Each row of a before or after table is a point. One or more steps were done to the points. Then noise was added and the rows were shuffled. The steps act on columns, c1 being the first. What was done? A step turns or swaps two columns, mirrors them in a line or flattens them onto one, adds a multiple of one to another, or multiplies or shifts one. Angles are multiples of 10 degrees, from the lower column toward the higher: turns from -170 to 170, lines from 10 to 170 but not 90. Use the fewest steps. Two steps may share a column if one is a turn and the other turns, adds or multiplies; they go together, in the order done. Otherwise the lowest column goes first.

Before (11 x 3)
0:   8  22  26
1: -12   1 -46
2: -31  17  -4
3:  -9  43  20
4: -33  16 -44
5:  11  26 -51
6:  -7  -9 -52
7: -34  37  21
8:  25  41 -16
9: -35 -67  26
10:  -5  40  -1
After (11 x 3)
0: -66 -35  28
1:  44  -6  19
2:  17 -30  -5
3:  26   9 -52
4:  39  -5  -2
5:  16 -33 -45
6:  21  10  24
7:  38 -35  20
8:  -7  -9 -53
9:  41  26 -17
10:   0 -11 -45
Steps: swap c1 and c2

Before (14 x 8)
0:  52 -25  25  36  -2   7 -10  13
1:   8   5  46   8  21 -17  13   3
2:  36 -25   5 -33   6  15  37   6
3:  30  -3  43  12 -22  11  33 -15
4: -53  -8 -43 -28 -23  -7   0 -48
5: -48  16 -23 -16 -46   1  45 -31
6:  77  42 -57 -34  16  -4  -8 -30
7:  37  -1  33  -2 -23  -1   1  41
8:  56  -6  47  19 -21   7  29 -18
9:  68  26 -57 -39  24 -31  19 -22
10:  33 -19  -1  56  19  -8  34  16
11: -43  -5 -46   6 -35 -50   8 -64
12:  27 -16  51  14  16  39  13   8
13: -42  25 -37  26 -11  -5  -3 -18
After (14 x 8)
0:  41 -11  57 -13 -36  29  -5 -64
1: -43 -38   6 -52  17   7 -14  19
2:  49 -39  24   7 -45 -10  24 -31
3: -32 -40 -11  41   6 -11 -16   5
4: -60 -33 -48 -11 -23  11   0 -18
5: -10 -11 -36  -3  21  31   7   6
6: -31 -31 -44  -5 -22   6   6 -13
7: -60 -12  63  51  27  10  31 -22
8:  40   9  38 -35 -10  -9  24 -19
9: -28 -15 -62 -11  14 -18 -11   8
10:  55  -4  42  17 -25  -6  -6 -48
11: -34   0 -35  10 -19  13   2  39
12: -69  15  55  49  15 -17  40 -30
13: -59   9 -27 -24  -4   2 -26  10
Steps: turn c1 and c4 by 170 degrees; turn c2 and c7 by 80 degrees; turn c3 and c6 by 160 degrees

Before (12 x 12)
0: -25   3   6   1  10  30 -19  16  -4  -2  -9  48
1: -24  -2 -17  -4  23   5   2  -1  14 -12 -20  28
2:  20 -21   9  -9  36   9 -14 -19  14  -4   8  25
3:  21   3   5  -3 -18   5 -25  10  19   4   6 -14
4:  10 -23  -2  11   5  17 -11   9  19  23  30   9
5: -12  -4   5  -7  17  36   9   8   3 -20  -4  31
6:  15  21  12  20 -13  -1  -8  11   4  24  24 -12
7: -10 -34  10  10   7  13  -1  -9  -2   1  -6  25
8:   7  10 -22 -19  -3  31  -9  14 -26   2  12  39
9:  18   0   8   8  -8 -12 -13  30   4   3  24   4
10:  12   9  -6  22   0   9 -25  24  -5   1   9 -16
11:  20 -27  13   0  19  17  -1  14   7  29  -1  17
After (12 x 12)
0:   7  11 -22 -20  -4  31  -9  -1 -53 -14  12  99
1: -25   3   7   2  10  30 -20  -5  -7 -16  -8 121
2: -12  -4   5  -7  17  36  10 -21   5  -4  -4  78
3: -23  -2 -17  -5  25   4   2 -13  28   2 -19  70
4:  18   0   8   8  -9 -13 -13  -3   8 -32  24   9
5:  13  10  -6  22   0   9 -25  -3 -11 -23   9 -39
6:  21 -27  13   0  18  18  -1  26  14 -18  -1  41
7:  20 -21   9  -9  36   9 -14   0  29  19   8  63
8:  21   3   5  -2 -18   6 -25   2  38 -10   6 -35
9:  10 -22  -2  11   5  18 -11  21  38 -14  30  22
10:  16  21  12  19 -12  -1  -8  22   9 -14  23 -30
11: -11 -34  10  10   6  12  -1   2  -4   8  -6  62
Steps: turn c8 and c10 by -100 degrees; multiply c9 by 2; multiply c12 by 2.5

Before (13 x 20)
0:  -26    2   20   19  -34  -20    2   28   33    6   13    4   -8   19  -29   14   -7   12    1    4
1:   -4   16   27  -22  -35   -4  -25  -12   20    6   14   20   59   -2   23   13   -7    4    9   -6
2:    3   11   15  -41  -39    9  -13    7  -23  -20  -24   10   -4   -4   15    4   12   10  -11   -4
3:    4    8   14   11  -36   15  -17   27  -26   -2   -3   38    6  -17   24    3  -36   11    3   14
4:   12   -4   20  -26  -47   37  -24   23   -5  -19  -30    2   21   -4    3  -17  -15  -61   -2  -21
5:   -8   15   13   16    8  -32  -17    4    6   -2   -3    6   33  -18   15   12    2    7   11    6
6:   13   -1 -121   14  -38  -27  -24   27   24  -49    5   13   -9   -2   21  -15  -12    5   -3   16
7:   12    6   19  -18  -41    2   38   17   -6    2    7    4    4   -2  -63    7   14   15    4    7
8:    7    1   -9   15   51  -28  -13   19   26    0   11    2  -12  -12    5   14  -61   16    8   11
9:    8   -3    3   16  -44  -30   10  -26   -7  -14    6   19  -11  -15  -20   -3  -14   16  -26  -14
10:  -14   16   -4   12  -41   41   -6    4   30   -1    5   19  -13  -11    6  -21    0  -20    4   -1
11:   10   -4   18   10   -9   -2  -21   24   13   11   11   16   -1   19   16    3   12  -28  -42  -17
12:   13    3    0    4  -16  -32   -8   30   33  -15   14   26   -1  -11   10  -32  -28  -20    7  -13
After (13 x 20)
0:    2   -2   16  -38  -42    7  -12    2  -23   -9  -25   10   -3   10   16   17   11    8   17    6
1:  -16  -14   -5   10  -41   40   -3   -2   30  -18    3   16  -10  -38    5  -14    2  -22   11    0
2:    8   18    2   18  -48  -30   10   29   -8  -12    7   20  -11   10  -21    8  -15   18   17  -14
3:   14    5   21  -25  -51   37  -26    6   -9  -26  -32    3   21  -94    5    3  -14  -61   -1   32
4:   -3  -19   23  -25  -35   -6  -22   11   19   15   14   22   59    5   24    3   -4    2    5   -8
5:   13   -5    0    2  -13  -29   -6   -4   34  -30   12   23   -1  -40   10   -8  -26  -22   -5   33
6:    6  -11   11   13  -37   17  -17  -27  -23    2    0   38    6   -3   26    5  -33   11    3   17
7:   -9  -21   12   14   11  -33  -17   -5    4   10   -3    6   36   -9   17    9    1    8    0    2
8:    6   -4  -11   14   49  -31  -11  -18   26   11    9    4  -14   14    5   11  -59   15   -6   10
9:    9   28   18   10   -9   -1  -21    2   12   11   12   17    3  -23   15   -8   12  -26   30   29
10:   12    0 -119   15  -38  -27  -23  -29   22  -44    5   11   -8    5   19   26  -15    2    3   16
11:  -25   -4   23   19  -32  -21    0  -15   32   16   11    1   -6   41  -29    7   -9   12   -3   24
12:   10   -8   19  -18  -41    1   39  -14   -7    5    8    1    4   19  -65    3   12   16    1   13
Steps: turn c2 and c19 by 140 degrees; turn c8 and c20 by 120 degrees; turn c10 and c16 by -50 degrees; add 1.5 times c18 to c14

Before (14 x 48)
0:  16 -21 -17   7 -17 -12   6 -13  33 -26  -8 -17  34   6 -13   1  14  -9   2  10   1  15   2  -1  -9  15   5  -9  11 -32  26  25 -19 -10   4   3   0 -14   5   9   0   7 -21   6 -18 -27 -22  -1
1:  45 -18  -2  10  -2  13  -1   4  30   6  -1  -2   8   6   2  -4 -10 -19   3 -19   3  27  -6   9 -11  10  14  22  17 -11   5   7  -8 -15  14   0   5  -3 -23  -5  12  20  -7 -21  -4   9  -5 -21
2:  30 -19   8  10  -7  -7  -1   5  -1  15  13   0   5  12  -5 -10   3 -15  -6 -25   0  17  14  12 -10   1  19  27  10 -14  -8  -3 -14 -31  24   1   6   7   1 -19  21   2   8  -2   1  -4 -33 -20
3:   7  -8 -12  -5  29  34   3  10 -20  12   9  19  27 -22   5 -12 -30  20  -1  16   8  -8 -32   3   6 -12 -17 -11  -5  -1  -7 -16  -4   9  -3   9 -25   1  31 -18   7  10  25  17  25 -13  16  11
4:  33 -27 -19  11  -8 -16  26  -3  12   7  10 -15   4  -8 -11  -4  11 -17   7   3   2   4   9  -4  -6  19  21  -3  17  -3   6  13   0 -20   1  -6   8   2 -14  -7  23  -6 -13  -9 -16   7 -12 -15
5:   5   5 -16 -23  23  18 -14  -2  -9   2  13  -4  14   0  12 -15 -33   5 -38  -1   0  -7 -34   3  12 -13  -7   1  -4  23 -32 -27  10  -7 -14   5  -4  13  29 -18 -17   6  29  12   0   7  22   2
6:  -3  19   9   3  21 -16 -22  16  -2   5  14  -2   4  -7  24 -10   5 -15 -26 -18  -1  -9 -33   2   5  14 -24  13   8  11   3 -10  29  -6 -19  23   8  27  26   1  -7   6  10  11 -27   7   7   0
7:  -3 -22 -21 -15 -13  23   1 -30  -5 -13 -26  15  27 -21   2   6  -9   4   8  17   7   1  -5 -10  -9 -13   1 -29 -11  -1  37  -4 -21  -7  -5 -15 -27 -23   3 -21   5  40 -11  19  -2 -36  -4  15
8:  12 -27 -13  17  -7  -8  11  22  21 -11 -15   1   0  11  -1  -9  13 -10  -4  -9  -2  20   9  13 -17  13  17  -8  20  -2 -11   8 -24  -9   4   3   4   1 -20   0  27   1  -6  -2 -15  -3 -15 -25
9:  32 -24   4  18 -25  22  -4  13   9  15   4   2 -13  23   2 -11  -9 -12  -1  -3   1  18  -1   1 -10 -10  14   3  20 -11   6  -2   3 -17  11  13   4   8   8 -25   4   0  26  -6  -1  20  -7 -27
10:  13 -17  -4  13  -4 -13  16 -13  23 -15 -29  -2  13  -7 -10  -1  24 -21   0  16  17  13   3 -11  10  29  14  -4 -17 -16  17  19 -12   2  15  -9 -13 -17 -11   0  -2   4 -19  21 -25 -20 -16 -16
11:  17 -14   0 -17  -6   9  23 -26  12 -13 -18   9  33  -2   1  -7  -2   2  -4  28   5  -2 -15 -10 -13  -9  -3 -32  -1 -15  14 -14   0   8  -2 -10 -39 -13   7 -28   5  48   4  13   7 -54  16  15
12:   2   5 -10 -16  -8  -7  32 -13  25 -20 -22  11  21  -8  -8  -7  -2   0  11  25  17   2  -3  -6  -9  11  21 -29  -5   2  30  13 -31  -4   2  -9 -37  -7  17  -1 -10  32 -16  -4  -4 -28  -2  12
13: -14  14  14   8  34 -10 -19  -6   7 -14  24 -21 -13  -3  17 -11  12 -12 -20   7 -20   0 -25  29  16  13 -23  15 -10  16   2  -3  23 -15 -12  15  16  28  35   6  -8   2 -15  21 -17  -2  22 -25
After (14 x 48)
0:  17 -14   1  -3  -7  10  23 -27  11 -12 -17   9  32  -2   2  -7  -4   2  -4  29  10  -2   9  -9  14  -8  -2 -32  -2 -16  16 -15   0  10  -4  16 -39 -12   9 -28   6 120  -1  13   7 -53  18  13
1:  11 -16  -4  -5  -4 -14  17 -13  24 -14 -30   0  13  -8 -10  -2  22 -21   1  16  11  13  -7 -12 -14  27  14  -3 -17 -16  17  20 -12   2  13   7 -12 -17 -12   0  -4   9  16  21 -25 -20 -15 -17
2:  -3 -22 -23  -3 -12  24   3 -28  -6 -12 -25  13  26 -21   1   8 -10   4   8  16  10   1   1 -10   4 -13   2 -29 -10  -1  37  -5 -21  -7  -5  16 -27 -24   5 -20   6 102  13  19  -1 -37  -4  16
3:  15 -21 -17   0 -18 -11   7 -15  31 -26  -9 -18  34   5 -13   2  13  -9   2  10  -1  15   0  -1   2  14   5  -9  11 -32  25  25 -19 -10   5  -5  -1 -17   5   9   0  17  21   5 -18 -27 -23   0
4:  32 -20   8   2  -5  -6  -1   5  -2  16  13   1   3  12  -4 -10   2 -15  -6 -22  -5  17 -11  12  11   1  20  26  10 -13  -9  -3 -14 -31  24  -5   6   7   1 -20  22   4  -6  -2   3  -5 -30 -21
5:  34 -26 -19   0 -10 -17  25  -2  13   8  10 -15   4  -8 -11  -2  10 -16   6   5  -1   4 -10  -4   0  20  22  -5  17   0   6  14   0 -20  -2   3   7   1 -15  -8  22 -14  14 -10 -18   7 -11 -14
6:   9  -7 -13  -4  30  34   3   9 -18  12   7  18  26 -22   5 -13 -31  22  -1  16   6  -7  31   2   2 -11 -16 -10  -4   0  -9 -16  -5   9  -4   3 -24   0  32 -18   7  27 -26  16  25 -13  16  12
7: -14  14  15   7  34 -10 -19  -6   6 -14  24 -21 -12  -3  16  -9  12 -12 -20   8 -19   0  27  29 -20  13 -24  14 -11  15   3  -2  25 -14 -12  -6  17  30  35   7  -7   5   9  20 -16  -1  23 -25
8:  32 -23   5   4 -25  22  -5  13   9  16   4   3 -14  24   3 -11 -10 -13   2  -3  -5  17   5   0  18 -12  15   4  20 -10   6  -3   3 -16  12 -13   3   7   7 -25   4   2 -19  -6  -2  21  -6 -28
9:   4   5 -16  -1  23  19 -14  -1  -9   2  12  -4  13   0  11 -15 -31   5 -38   0   7  -7  34   3  -1 -14  -7   1  -3  23 -32 -27   9  -7 -15   6  -3  12  28 -19 -18  15 -31  12   2   6  22   4
10:  45 -18  -1   0  -3  14   0   4  30   6  -2  -4   9   6   3  -2 -11 -21   1 -17   0  26   5  10   7   9  14  22  17 -11   5   8 -10 -14  15   3   6  -3 -24  -5  12  49  10 -21  -4   9  -7 -23
11:  -4  20   9   0  20 -15 -23  17  -3   3  12  -2   2  -5  23  -8   6 -15 -24 -18   0  -8  41   2  -1  15 -24  12   9  10   3 -11  30  -4 -20 -11   7  29  26   2  -6  15 -13  11 -27   9   8  -1
12:   1   5 -11  -8  -7  -7  32 -11  26 -19 -21   9  22  -8  -8  -8  -2   2  10  25  21   2  -1  -7   3  11  21 -29  -4   1  29  11 -31  -6   3   9 -37  -8  17  -1  -9  80  18  -2  -3 -30  -2  12
13:  12 -27 -14   3  -6  -6  10  21  21 -12 -14   0  -1  10   0  -6  12  -8  -3  -8  -9  20  -9  12  14  12  18  -9  21  -3 -12   8 -22  -9   4  -8   2   3 -19   1  28   4  11  -2 -14  -4 -15 -24
Steps: flatten c4 and c21 onto the line at 110 degrees; turn c23 and c36 by -160 degrees; turn c25 and c43 by -160 degrees; multiply c42 by 2.5
